Each row is a point. Each copy is the shape, with its points in the same order, stretched, turned, moved and blurred by noise. Some copies are also mirrored. Which?

Shape:
[[ -4  33]
 [  9  25]
 [  8  62]
 [ 78 -37]
 [-59  -9]
 [ 35 -65]
 [ 24 -48]]
Copy 1 (7 x 2):
[[  1 -40]
 [ 13 -37]
 [  3 -68]
 [ 83 -16]
 [-35  25]
 [ 57  27]
 [ 42  17]]
Copy 1 is: mirrored
Copy 2, 7 rows:
[[-23   0]
 [-22 -10]
 [-27 -42]
 [ 69 -21]
 [-62  65]
 [ 52  25]
 [ 31  25]]
Copy 2 is: mirrored

Shape, 9 rows:
[[-12  53  37]
 [ 27 -24  43]
 [ 37 -47 -36]
 [ 50 -39 -19]
 [ -3  46  32]
 [ -5   5  32]
 [-34  38  45]
 [-20 -28  -9]
 [ -9 -97  -4]]
Copy 1, 9 rows:
[[-11  29  68]
 [-29 -34  14]
 [  9 -15 -52]
 [-11 -16 -45]
 [-15  26  55]
 [ -6  -6  36]
 [  4  14  75]
 [ 38 -16   4]
 [ 39 -72 -31]]
Copy 1 is: mirrored
Copy 2:
[[  28   53    3]
 [ -16  -18   36]
 [ -56  -67  -13]
 [ -60  -51    0]
 [  17   45    5]
 [  12    3   14]
 [  46   38    6]
 [   5  -47  -12]
 [ -14 -109   11]]
Copy 2 is: mirrored
Copy 3 (9 x 3):
[[  73   42  -10]
 [  27  -64  -50]
 [ -49  -50  -43]
 [ -40  -56  -60]
 [  57   30  -19]
 [  51  -18  -20]
 [  62   14   23]
 [ -12  -35   25]
 [ -39 -121   19]]
Copy 3 is: only turned

Shape (8 x 4):
[[ 18 -67 -21  -3]
 [-37 -28 -12  45]
 [ 24 -46 -26 -42]
 [-95  22  35  74]
 [-38  34 -33 -38]
 [ 85 -11  17  11]
 [ 18  17  55 -18]
 [ 37 -59  19  15]]
Copy 1 (8 x 4):
[[ 10 -58 -13   1]
 [ 52  10  39  16]
 [ -2 -55 -49 -27]
 [ 51  84  72  47]
 [ 57  17 -46 -52]
 [-58 -42  58 -19]
 [-61  11  12  -6]
 [-31 -39  23  18]]
Copy 1 is: only turned
Copy 2:
[[ 28 -31 -13  55]
 [  5 -68 -38 -14]
 [  5   1  -3  75]
 [-43 -80 -31 -98]
 [-39  22 -42  16]
 [ 44  17  31  14]
 [-30  25  47 -14]
 [ 31 -30  19  21]]
Copy 2 is: mirrored
Copy 3:
[[  9 -64   6  29]
 [-39   6   8  24]
 [ 23 -67 -27  28]
 [-83  76  -5 -22]
 [ -7  16 -78  31]
 [ 86 -39  13 -10]
 [ 37  -2 -34 -55]
 [ 27 -55  29  -6]]
Copy 3 is: only turned

Shape:
[[-13   6 -49 -55  11 -34  35  -4]
 [ 13  63  -3  52  -7 -24  31 -46]
 [ 65  -2 -75 -13 -15 -36 -34 -42]
 [  2 -47 -78  55 -14   6  23 -27]
 [-33 -12  31 -42 -66  59  46 -20]
 [ 35  45  23 -54 -51 -40   2  46]
 [ 11 -13  12  -4  52 -50  75  -7]
 [ 18  73   1 -18 -41 -37  48  38]
 [-20 -24   6 -38  21  61   9  52]
 [ 31 -46  32  51  24 -22   9 -33]
 [  3  -9  31  35 -17 -55 -19  25]
 [-21  26 -62   2 -29 -41  19   8]
 [ -4 -19  -6 -31 -43 -35 -14  46]
 [ 60 -18  -5  11  30  62  55 -48]]
Copy 1 (14 x 8):
[[   5  -53  -73  -13   38   28   -9    5]
 [  58    9   23   -6   59    5  107   13]
 [  39 -107  -10   -6  -21  -10   33   65]
 [  12  -20  -20  103    2   -2   67   62]
 [  30   34  -38   24  -21   13   11  -96]
 [  -3  -27  -24  -97  -24   72   24  -23]
 [ -46  -38  -30    4  108   17   23  -14]
 [  26    0  -18  -62   20   87   64  -14]
 [ -37   27  -16   13   13   50  -72  -12]
 [ -44  -20   21   29   52  -34   55   11]
 [ -55    9  -13  -36    2   13   68   27]
 [  24  -12  -58   -3    1   42   62   42]
 [ -41  -17  -58  -37  -40   44   16   10]
 [  32  -34   51   73   63   -3    1  -18]]
Copy 1 is: only turned
Copy 2, 14 rows:
[[-28 -24  23 -17 -33  32  40  40]
 [ 23  46 -76 -52   3  -8 -23  17]
 [ -5   6  37 -79 -62  48 -86  32]
 [ 33 -86 -36 -36 -15   4 -79  55]
 [ 12 -45 -44  67 -99 -80  38   0]
 [ -9  60  12  42 -62  63  35 -41]
 [-26 -42 -34 -51  21  16  46 -39]
 [ 29  56 -42   9 -38  51  62 -10]
 [ 23 -51  53  82   7 -39  25 -11]
 [-19 -46 -43 -27  19 -16 -69 -58]
 [-22   5 -41  40   1  45 -45 -24]
 [  1  -8 -29  -6 -21  57   1  67]
 [-28 -15  -5  66 -54  59 -12   0]
 [ 60 -39   6 -58 -19 -71 -17 -37]]
Copy 2 is: mirrored

Shape (15 x 9):
[[-12  65  16  32  57 -41  11 -31  -8]
 [ -8 -55  16  10 -48  43  14 -20 -46]
 [-12  10  25 -17  17   0 -54  -4  -9]
 [-50 -17  22 -49   5  19  53  -6 -33]
 [ 28 -49  21 -35  60   7   9  24  54]
 [-58 -53 -56  36  33  26  12  65   9]
 [-65  30  27   5  13   3  60  64  36]
 [ -6 -21 -35  71  71  47 -25  41  11]
 [-59  21 -42 -41 -51  19  57 -24  28]
 [  3 -44 -26  40 -26  62 -28 -46  37]
 [-38  -1 -40  48  14 -52 -58 -40  37]
 [-18  -2 -45  63 -21  32 -58 -39 -41]
 [ 45  25 -23  16 -17  33  11  33   5]
 [ 39   3 -26  45  38  10  25  47 -35]
 [-20 -64  57 -14 -46  66  39  35  73]]
Copy 1, 15 rows:
[[-22  85   6  51 -73 -29   9  16 -72]
 [ 39 -57  36  16  85  14  30  -6 -34]
 [ 21  10 -27  -8   6   0 -13  33  -8]
 [ 38  12 -14  -1  45  -7  68 -48 -27]
 [ -6  55  30 -56  42 -20 -10   0  69]
 [-71  22 -16 -10  63  19  28  18  22]
 [-43  20 -38  14  -5 -58  61  13  -4]
 [-50  63  -3  47  37   4 -24  41  12]
 [ -1 -33   3  12  -4  13  40 -39  31]
 [ 24 -32  60  42  43  54 -13  46  49]
 [-44  38   2   0 -44  50  -1  75   4]
 [  7 -30   7  65  16  65 -21  39 -33]
 [-28 -44  14  37   7 -20 -47  -4   3]
 [-50  23  14  30  26 -26 -33 -11 -48]
 [ 19 -68  41 -25  83 -33  44  32  88]]
Copy 1 is: only turned
Copy 2:
[[ -35  -81  -39  -57  -33  -48   10  -40   20]
 [   4   72  -42   55   -4    2  -12   45  -56]
 [ -43   -2   41   -9  -47  -26   11   -5   13]
 [ -14    1  -32   10  -16   30  -45   50  -39]
 [ -42  -18   54  -16  -56   74    2  -82  -35]
 [-121   11  -12   12   56   41  -48  -27   26]
 [ -73  -69  -49    1   38   40   -7   27   20]
 [ -99    3   -5   10  -10   27  -13  -71   46]
 [ -27   34  -59  -45   56   24    3   87   15]
 [ -45  103  -25    7   -5    6   55   13   -6]
 [-113   18    7  -72    7  -62   53  -28   26]
 [ -57   76  -28   -1    6  -60   13   15   29]
 [   6    3  -16    1   25    8    7  -24   33]
 [ -21  -47  -24    9   21    4  -35  -74   24]
 [ -29   51  -14   55    3   80   39   44  -57]]
Copy 2 is: mirrored
Copy 3:
[[ -76   27   18   34   30  -40   47   16   18]
 [  40   51   16   -4  -86   34   24  -21   -3]
 [ -35   21   80    4   -7   -6   14   29   -7]
 [   5    1   39  -18  -31   54   73  -26   33]
 [   8  -76   60   25   30  -44   70   12  -41]
 [  -3  -57  -64  -39   83   85    6   -7  -75]
 [ -36  -83   -7    7   20   61   36   13   31]
 [ -39  -47  -34   57   98   22    1    7  -95]
 [ -39  -31  -24  -74  -84   24   26  -51   41]
 [ -21  -25  -14   22  -77  -23   12  -16  -76]
 [ -64    0  -17  -63   -1  -35   11   43  -65]
 [ -46   65  -25   -6  -26    7  -31   -8  -52]
 [ -21   -1    3   17   -4  -27  -25  -27   13]
 [  -4   18  -19   25   81   -6   -1  -19  -13]
 [  34 -113   22   36 -100   34   51    7  -13]]
Copy 3 is: only turned

Shape:
[[ 31 -11 -38  29  -3 -40 -54  30 -53 -74 -94]
 [ -5 -51  28 -79  27  20   8  15 -73   0   0]
 [ 60  59 -22   9   9 -27   4  86  44 -58 -27]
 [ 29  57 -38  -8  17 -13 -27  17  69 -25 -30]
 [ 12  45 -46  15  15 -16 -27  39   8 -30 -34]
 [-54  65  30 -30 -17  40  28 -18 -17 -18 -13]
 [ -7  70  18 -50 -30   2  24 -13  -1  62  -9]
 [-49 -39  30   7 -19 -40 -13  22 -13 -10 -14]
 [ 50  61 -41 -21  40  -2  16 -12  36 -61 -33]
 [-60 -25 -11   4   1 -65   9   8 -24  17 -43]
 [-35  64  51 -53 -50  23  65 -44 -30  32 -26]
 [-32 -36  33 -39 -25  -7 -23  -3   2  -8 -24]
 [ 30  53 -82  19  32  28  -5  45   4 -60 -27]
 [-22  11  66 -28  11 -13  55 -30 -21  17   5]
 [ 39  97 -23   4  18 -31 -36  10  20 -38  30]
 [  0 -50  -7 104   5 -12 -56  24 -24   0 -86]
 [-54 -29  54 -18  45 -28 -36  32 -45   1 -78]]
Copy 1 (17 x 11):
[[  81  -11   12  -34   61   50   49   17  -37   -6  -54]
 [  14  -46  -58  -20  -71   15  -25  -17   30   54  -10]
 [  50   23   75  -66   -3   -2   35  106    0  -10   50]
 [  15   63   50  -38   35    4   39   46   38   -2   36]
 [  48   23   71  -35   36   25   20   44   11  -18   20]
 [  10    6   -7  -66    6   32  -58  -16   32  -65   47]
 [  -2   36   -2  -13    9   -2 -103   52   63    4   10]
 [ -16  -31  -51   12   20   -2  -10    8    2   12   -7]
 [  19   66   39  -96   27   37   46   22   40   12   47]
 [ -29  -37  -32  -12   71   11  -23   14   32   29  -38]
 [ -22   14  -51  -64    6   -6 -121    5   41  -29    6]
 [   4    3  -83   17   13  -13  -12   -3   24    9  -10]
 [  54   26  110  -90   33   36   54    6    6  -38   30]
 [ -48    3  -62  -40  -27   20  -53   24   34   11   13]
 [  35   59  121  -28   18   49   -4   72   11   -3   83]
 [  -1   13   -7   29   36   20   59    7  -48  -56 -116]
 [  21  -48  -79   12   -2   38    9   15   57  -26  -35]]
Copy 1 is: mirrored
Copy 2 (17 x 11):
[[ 46 -42  67  27   6   1  90  -6 -36  76  61]
 [-79  32  32 -29 -10  66  18 -37 -33  11  -9]
 [ 98 -15  -2 -13   8  14  79  11  -6  42 -44]
 [ 96 -22   6  -7  17 -22  47 -14  11  -5 -43]
 [ 63 -31  17  11  20  -9  55  -8 -18  29 -20]
 [  6 -10  -5  29   0  71 -42  20   5 -32 -12]
 [  3  14 -19  33 -26  16 -22   3  42 -44 -62]
 [-13 -25  16  -1   3  15 -40  29  23  63   8]
 [ 61 -26  21 -33 -19   7  87 -21 -23 -50 -22]
 [-31 -50  41  16   6  -6 -18  19  19  42 -17]
 [-29   4 -19  41 -45  64 -43  27  49 -66 -16]
 [ -7  -7  19  -3   5  31 -40  -8  35  38   8]
 [ 62 -37   0 -10  15   7 106 -10 -57  -2 -11]
 [-55  12   4 -24 -33  32 -30  32  24 -40 -19]
 [ 68  -9   3  -5 -39 -32  34   1 -43  -9 -38]
 [ 25 -34  22  15  46 -45  53  39  15  72  85]
 [-13   4  75  17  65  40 -23  17   7  84  -4]]
Copy 2 is: only turned

Shape, 15 rows:
[[-44 -13  13  -8 -13  -6 -10   1 -25 -26 -98  -7]
 [-36  23 -52 102  -5 -25   8  34  13  -6 -49  10]
 [-25 -20  -1 -21  -1  13   5  24  31  43  12 -59]
 [-41  16  -2  12 -12  16  28 -19  13 -14  22  17]
 [-31  13   0 -18  -6  15 -47  10 -12 -15  11  28]
 [ -9   3  12  52  24   6  15  -4 -19 -37  13 -10]
 [  7 -40 -31  19 -15  12  11 -24  -6 -36  27 -29]
 [-21 -16 -28 -17  19   4 -49  -5  -2 -15  15 -12]
 [ 15 -29 -50 -23  37 -58  36  60 -11  -5   2 -33]
 [ 83 -26   0 -24  -5  23  21 -19 -20 -43 -12   0]
 [ 15  27   0 -24  21 -27  20 -11   3 -38  13 -35]
 [-34  17   9  33 -11 -36   5  52 -17  55  10  -4]
 [-29   4 -40  12 -15  19 -14  29 -33 -27  11 -54]
 [  8 -14 -47 -22  12 -76   7 -18  15 -42  24 -50]
 [-31   4   1  -9   3  10  25 -32 -29  44 -97  -7]]
Copy 1 (15 x 12):
[[ 13  89  -5  -6  28   3 -62 -28 -34  -9  -9  22]
 [-19  53 -49  27   2 -55  55   7  -4 -49  22  44]
 [-11 -38  23   1  -5  -1 -55  28 -25 -35  15  18]
 [ 19   3 -10  17 -34  37  23   9  -1 -27  -9   7]
 [ 46 -10 -25  -8  -4  29 -28 -43  17  -9   1   8]
 [-28  20 -25 -36   0  12  25   9   9 -18  16 -24]
 [ 11   9  33 -15  20  10  51   4 -36   3  33  -6]
 [ 20  -8  -1 -23  26  20 -17 -38  -7 -33  22   5]
 [-38 -17  50 -26  41 -28  17  25  25 -30   7  60]
 [-16  12  43  -8  34 -18  37 -41 -21  58  13 -45]
 [-23  -7   8   6  59  45   6   5  38 -16   5  -9]
 [  0 -39 -48 -14 -13 -18 -28  36  22 -14 -12  53]
 [ 34  41  11 -18  43   5 -12   9  10 -28  38 -11]
 [-17 -18  26  -2  91  41  39   5  14 -19  23  51]
 [  9  61  -3  -4   6 -16 -52  -2 -63 -41 -64 -21]]
Copy 1 is: mirrored
Copy 2 (15 x 12):
[[  16  -65   53  -12    6  -52  -53  -14   -3   10   45  -15]
 [  59  -40  -11   64  -35   39  -64   -9  -12  -31   27  -20]
 [  13   42   37   -6    2    2  -26  -56  -42   -9  -28    2]
 [   8  -17  -46  -31   -1    9   24  -43   18  -31  -23   -1]
 [   7  -30    8  -28   11  -12   42   35   10  -33  -38  -31]
 [   3  -15  -36  -33  -39   19   13   -4  -21    5   36   -5]
 [  -6    7  -14  -19  -10   10   51  -60  -12   54   -3  -16]
 [  -3  -10   44  -18    6    0   58   11  -31    1  -29   -8]
 [ -26   12   79   52 -105   19   34   -5   13   22  -15   22]
 [ -76   18  -23   -8   -1    6   50    6   36   79   22  -21]
 [ -28   -2   17  -41  -37   56   40  -15   13   12    3   41]
 [  79   17   15    1  -58   -2  -46    2   17  -37  -17   -8]
 [  31    7   41  -18  -28   35   21  -32  -14    3   10  -62]
 [  -9  -24   81  -16  -45   49   68  -45    0   54  -26   71]
 [  17    0   39   10   46  -61  -57  -32   30  -25   71    5]]
Copy 2 is: mirrored
Copy 3 (15 x 12):
[[ -83   46   18   18  -11   33  -24  -70   -7  -54  -20  -54]
 [-121    9  -19   37   -1   28  -42   -1  -20   13  -32  -69]
 [  36   11  -31  -19   -3   29   10   19  -64   -2   54   16]
 [  -2  -20   -7  -16   -5  -13  -30   -8   19   25   12  -46]
 [   9  -12   10   19  -57    3  -14   -3   24  -14  -17   -1]
 [  -2    9  -12  -10   30  -31  -37   20    6   -3  -27  -59]
 [  33  -37  -17   28    1   -2    7   -2  -25  -14   -4  -56]
 [  37    1    1   34  -50    3   18   -8  -31  -12  -19   -9]
 [  21  -18   10   -9   36   53   47   30  -51   33  -33  -15]
 [  32  -31   26   35   70  -19   -5   -2   15    0   -6  -21]
 [  35   40  -13  -15   42  -12   20    0    2   44    1  -25]
 [ -46  -18  -10  -27  -13   28    8   57   -1   -6   -7    6]
 [  18   33  -17   26  -40   49   -9   15  -32  -29    1  -51]
 [  35    2  -32   11   14   13   81  -13  -32   38  -26  -38]
 [ -83   62   46   15   12    4  -19  -37  -35  -20   40  -39]]
Copy 3 is: mirrored
